Each row is a point. Examples show where two turns around zero, p and q, send a point. Write where each new point lands after one turn and then the other. Backwards means that the second turn is done in reverse. Each puzzle has new turns, and all numbers are rounded.

Turn p:
[-0.91 -0.19] -> [-0.91 -0.17]
[ 2.31 -1.47] -> [ 2.27 -1.53]
[-1.41  1.66] -> [-1.37  1.70]
Turn q:
[0.52 2.71] -> [2.52 1.13]
[-0.77 -0.59] -> [-0.93  0.29]
[ 0.25 -2.12] -> [-1.59 -1.42]
Where do these land?
q, then p: [0.79 0.83] -> [ 1.13 -0.20]
p, then q: [-0.29  1.94] -> [1.46 1.32]
p, then q: [-0.50 -2.77] -> [-2.58 -1.12]

Turn p:
[ 0.44 -1.13  1.55  0.68] -> [ 0.16 -0.28  2.06  0.07]
[-1.28  3.70  1.70  0.40] -> [ 2.35  3.39 -0.59 -1.00]
[-1.46 -1.39  1.77  1.81] -> [-0.28  1.23  2.52  1.58]
[ 0.60  0.96 -2.01 -0.18] -> [ 0.41 -0.79 -2.12  0.23]
[ 1.48 -0.83 -0.20 -0.27] -> [ 0.00 -1.65  0.32 -0.39]
[ 2.39 -0.02 -0.90 -1.14] -> [ 0.35 -2.29 -0.83 -1.32]
[-2.17 -1.30 -1.91 -1.31] -> [-3.01  0.39 -1.36  0.84]
Turn q:
[-1.67 -2.81 -1.37 -1.32] -> [-1.98 -2.27 -1.42 -1.80]
[ 0.99  2.74 -0.14  2.27] -> [0.96 1.58 0.76 3.11]
[-1.23 -1.37 -0.01 -1.90] -> [-1.29 -0.54 -0.50 -2.19]
[ 0.36 -2.17  0.25 -0.38] -> [ 0.53 -1.73 -0.31 -1.29]
[ 1.62  2.18 -0.01  0.23] -> [ 1.38  2.00 -0.23  1.22]
[-0.07  1.43  1.29  1.09] -> [0.40 0.97 1.71 0.94]
Where do these land?
q, then p: [ 0.52 -3.28  0.67 -0.64] -> [-2.45 -2.02  0.66 -1.16]
q, then p backwards: [ 2.13  0.85 -0.35 -1.76] -> [-0.40  2.88 -0.06 -0.14]
p, then q: [-1.02  0.13  2.02  1.48] -> [1.33 1.51 1.74 0.51]
p, then q: [-1.32  2.53 -2.15 -0.66] -> [-1.01  0.87 -2.68  2.06]
q, then p backwards: [-0.33 -0.24 -0.20  1.58] -> [ 0.29 -1.17 -0.45  1.02]

Turn p:
[-2.05  0.76  2.44 -0.89 -1.06 -0.07 -1.04  2.30] -> [-1.75  0.01  1.83  0.20 -0.28  2.96 -1.81 -0.72]
[ 0.09  0.03  2.24 -0.46  0.06 -0.81 -0.59  1.01] -> [-0.92 -0.40  1.75 -0.42  1.03  0.78 -0.68 -0.94]
[ 0.82 -1.57 -0.41 -0.95 -1.76  0.18  0.49 -0.61] -> [-0.71 -1.27 -0.51 -1.67 -1.11 -0.35  1.12  0.41]
[ 2.96 -0.48 -2.00  2.43  0.47 -1.85 -1.68  0.92] -> [ 1.43 -1.73  1.42  0.97  0.32 -3.75 -1.17  1.64]
[ 0.53  0.42 -0.69 -1.37 -0.21  0.86 -1.45 -0.74] -> [-0.43 -0.02 -1.51 -0.86 -0.54 -0.73 -1.34 -0.66]
[-1.46 -2.72 -0.67 -0.90  3.43  0.70 -1.18 -1.81] -> [-0.44 -1.42 -2.95  2.43  1.08 -0.65  1.21 -2.80]
[-2.11  0.64 -0.98  3.48  0.40  2.13  0.24  1.36] -> [ 3.04  0.54  0.32  2.90 -1.74  1.73 -0.33  0.57]
[ 0.28  0.82  1.40 -0.83 -0.18  0.06  3.24 -3.53] -> [ 0.00  2.87 -0.64 -2.37  0.70  0.02  3.30 -0.85]
[-0.17  0.65 -1.46  1.02 -3.08 -1.89  0.68  0.59] -> [-0.96  0.59  1.58 -0.17 -2.09 -0.67  0.32  2.96]
[ 1.10  1.46  0.14 -1.53  1.93  0.68  1.29  0.51] -> [ 0.73  0.84 -1.28 -1.00  2.63  0.67 -0.63  0.39]
Turn q:
[ 1.54  0.41  0.02 -0.18  1.35 -1.19  1.29 -0.70] -> [ 1.21 -0.88 -0.44 -0.10  1.00 -1.73  1.10  0.56]
[ 0.92 -0.31  1.50 -2.35  0.07  0.10 -1.88 -2.88] -> [ 0.12 -0.19 -0.67 -2.91  0.62 -0.73  0.32 -3.25]
[-0.16 -0.25  2.74 -1.50  1.02  0.93 -0.79  0.08] -> [-0.19 -0.65  1.28 -2.13  1.58  1.37  0.52 -1.04]
[-0.20 -0.99  1.02 -1.03 -0.56 -1.69  0.48 -0.12] -> [-0.49  0.13  1.70 -0.43  0.45 -1.64 -0.11 -0.56]
[-1.14  0.45  0.12  2.44  1.56 -1.12  0.78 -0.93] -> [-0.56 -0.26 -1.15  2.20  2.37 -0.46 -0.16  0.50]
[-2.30  3.57 -2.77  0.98 -2.23 -0.70  2.36  2.60] -> [ 0.95  4.59  0.31  2.93 -1.25  0.34 -0.04  3.48]
[ 0.99 -1.11 -0.81  0.77 -1.44  3.04  0.20  0.59] -> [ 0.42 -1.18  0.05  0.94 -2.81  2.06  0.45 -0.60]
[-0.38 -0.55 -4.14  0.77 -0.02  2.29 -0.18  2.62] -> [-1.20 -0.17 -1.47  0.89 -3.65  1.83  0.02  3.03]
[-1.00 -1.22  0.17 -0.80 -0.81  0.75 -0.40 -0.20] -> [-1.37  0.24  0.69 -0.36 -0.82  0.50  0.13 -1.04]
[ 1.74  0.00  2.16  0.92  1.05 -2.42 -1.84 -1.06] -> [ 1.15 -1.65 -0.29 -1.01  2.53 -1.54 -2.23 -1.07]
Where do these land?
q, then p: [ 1.48  0.66 -0.35  0.73 -0.09 -2.44  0.84 -0.46] -> [-0.37 -0.59  1.56  0.48  1.30 -2.12 -0.27  0.89]
q, then p: [-2.59  1.93  0.14 -1.25 -1.48  2.70  3.18 -0.16] -> [ 3.04  3.57  0.54 -1.64  0.11  2.26  0.87  0.89]
p, then q backwards: [ 0.33 -0.09  1.33 -1.64  1.96 -0.70 -1.78  0.09] -> [-1.04 -0.93  1.72  0.99  0.45 -1.11 -1.38 -1.69]
q, then p: [ 0.70 -1.71  1.80  0.42  0.74 -0.06  0.34  0.31] -> [-0.20 -1.42  0.28  0.29  0.62  0.28  1.42 -1.70]
q, then p backwards: [ 1.17 -1.04 -0.19  1.52 -1.56 -0.58 -2.29 -0.76] -> [ 0.18  0.17 -0.22 -0.27  0.15  1.50 -3.29  0.32]
q, then p backwards: [ 0.18 -1.34  0.40  0.28  0.50 -2.34 -2.23  2.32] -> [ 1.99  1.06 -0.35 -1.12 -1.14 -1.14 -1.84  2.38]
p, then q backwards: [-2.63  0.27 -2.29  0.34  0.93  1.12  3.79 -1.73] -> [-0.99  3.30 -2.70  0.17  0.92  2.37  2.30 -0.92]
q, then p: [ 0.91 -0.20  0.25  0.39 -2.02 -1.08 -2.95 -1.02] -> [-1.56  0.22 -0.57 -0.37 -1.35 -2.65 -1.36 -1.55]
p, then q: [ 1.73 -1.35 -0.81 -1.48  0.79 -0.05 -0.26  1.24] -> [-2.18 -1.52 -0.01 -0.97 -0.55 -0.79 -0.09  0.99]
p, then q: [-1.28  2.85 -0.28  0.68  0.25  3.43  1.35  0.18] -> [ 3.30  0.33 -2.10 -0.85 -2.09  1.84  0.20  0.22]

Turn p:
[-1.45 -0.15  0.19  1.38  0.52  1.61 -0.24  1.29 -1.50] -> [-2.34 -0.90 -0.13  0.68  1.70  0.50 -0.36  0.89 -0.36]
[ 0.39 -1.45  0.85  0.30  0.62 -0.44  1.44 -0.22  1.65] -> [ 0.40  0.87  1.85  0.23 -0.19  0.26  1.82 -0.39  0.72]
[-1.04 -1.12 -0.70  0.63 -3.14  0.23  0.70  1.01  0.68] -> [-2.45  0.63  0.47 -0.48 -2.52 -0.31  0.51  0.88 -0.89]
[ 1.23 -1.41 -0.89  0.90 -0.91 -0.92  0.11 -1.03 -0.35] -> [-0.21  0.03  0.74  1.03 -1.51 -0.76 -0.26 -1.82 -0.27]
[ 0.13  7.59 -0.27  0.91  1.00 -0.65  0.54 -1.81 -1.53] -> [ 3.42  1.21 -2.77 -0.51  2.31  3.41 -3.33 -0.03 -4.09]
[ 0.25 -1.05  1.86 -0.37  0.08 -0.57 -1.30  0.67  0.11] -> [ 0.05  0.11  1.32 -0.42  0.47 -1.32 -0.73  0.67  1.54]
[ 1.06 -0.13  0.31 -0.94  0.79  0.67 -0.94 -2.36  1.66] -> [ 1.23  0.62 -0.51 -1.32  0.09  0.43  0.32 -2.10  1.94]
[ 1.11  1.00 -1.07  0.31  0.37  0.02 -0.26  1.36  1.25] -> [ 0.48  1.57 -1.38  1.28 -0.24  0.11  0.24  0.76  0.39]
[ 0.42 -1.67  0.23 -1.99 -0.38  0.65  0.73  0.12 -1.48] -> [ 0.07 -2.70  0.62 -0.04 -1.16 -0.05  0.35  0.37  1.01]
[-2.11 -1.61 -0.51 -1.13  1.05 -0.61 -0.79  0.97 -0.49] -> [-0.66 -1.45 -0.21 -0.47  1.06 -2.29  1.45  0.78 -0.01]
Turn q:
[ 0.21 -0.92  1.52 -0.09 -1.26  0.09  0.30  1.10  1.73] -> [ 0.09 -1.89  0.39  1.56 -0.75  0.09 -0.51  0.57  1.34]
[ 0.78 -0.59 -0.56  0.30 -0.83  0.90  3.75 -0.66 -0.69] -> [-0.99 -0.72  2.00  0.73 -1.16 -0.06  2.75 -0.74 -1.54]
[ 0.59 -1.17 -0.63 -1.19 -0.76 -0.43 -0.76  2.04  1.12] -> [ 1.33 -0.46 -0.54  1.32  0.52  0.67  0.65  1.61  1.60]
[-0.04  1.60 -0.40 -1.46 -0.17  0.03  1.65 -1.49 -0.30] -> [-1.55  1.24  0.12 -0.86 -1.64 -0.02  1.46 -0.59  0.17]
[ 1.22 -1.25  0.60  1.02  3.73  0.33 -1.47 -0.90 -0.21] -> [ 0.46  0.00  1.36 -1.68  3.44 -0.22 -1.22 -1.71  0.57]
[ 1.43  0.79  0.58  1.26 -0.38  0.11 -1.15  2.18  0.47] -> [ 0.76  0.49 -0.12  2.51  0.85 -1.09 -1.31  0.23  0.48]
[-0.40 -0.02 -1.29  0.13  0.49 -3.36  0.46 -1.21  0.31] -> [ 0.85 -0.01 -0.36 -2.53 -0.42 -2.26  1.16  1.12  0.16]
[-5.50  1.51  0.49 -1.89 -1.05  1.12  0.14  0.68 -1.88] -> [-3.47  0.09 -3.09 -0.80 -1.56  2.74 -0.99  2.20 -2.17]
[ 0.54 -0.40 -0.68  1.32  0.30  0.65 -1.50  0.09  1.51] -> [ 1.56 -0.66 -0.97  0.58  1.00 -0.35 -0.55 -1.37  0.47]
[ 1.17  0.44  0.38  0.60 -0.07  0.55 -1.44 -1.83 -2.07] -> [ 0.96  1.91  1.23 -0.83 -0.28  0.50 -1.46 -1.30 -1.08]
Where do these land?
q, then p: [-0.96 -1.85  1.54 -1.52  0.17 -1.29  1.90  0.54 -0.29] -> [-1.28 -0.54  1.55 -0.56  0.06 -0.46  1.39  2.58  1.11]
q, then p: [ 0.15  2.54  0.51 -0.26  0.71 -0.85 -1.41  0.70  0.58] -> [ 0.70  1.93 -1.86 -0.43  0.50 -1.27 -0.03  0.11 -1.06]
q, then p: [ 1.85 -1.11 -1.72  1.70 -0.31 -0.72  0.69 -0.15  1.68] -> [ 1.76  0.42  2.22  1.63 -1.10  0.10  0.44 -1.47 -0.06]
p, then q: [-1.30  0.76  0.47 -1.51 -2.91  2.67  0.31 -1.08 -0.52] -> [ 0.20 -0.36 -1.39  0.38 -0.91  4.16  0.73  0.88  0.50]
q, then p: [ 1.34  0.34  2.14  0.71  0.16  0.04 -2.32  0.59 -1.01] -> [ 0.21  1.55 -0.73 -0.28  1.72 -0.88 -2.22 -0.16  1.42]
p, then q: [-1.91  1.75  0.47  0.19  0.03 -1.56 -2.11  0.01 -1.10] -> [ 0.53  2.24 -0.23 -1.63  1.83  0.13 -0.44  1.78  0.56]
q, then p: [-2.03 -0.47  0.20 -2.16  0.25 -1.29  0.59  2.67 -2.02] -> [-1.56 -0.56 -1.00  1.19  1.23  0.03  1.00  3.83 -0.15]
q, then p: [ 1.23 -0.56 -2.06 -0.60 -0.57  1.88  1.50 -2.76  0.21] -> [ 0.69 -1.21  1.21 -1.19 -1.65  3.13  0.18 -1.60 -0.48]
q, then p: [ 1.15 -0.72 -1.03  2.29  1.06  0.68  2.11 -0.47  0.86] -> [ 1.18 -1.08  2.69  0.32  0.49  0.01  0.65 -1.92 -0.94]
p, then q: [ 0.48 -0.67 -0.52  1.17  1.40  0.45 -1.27 -0.04  1.63] -> [-0.92 -0.08 -1.15 -0.93 -0.15 -1.88  0.55 -1.34  0.26]
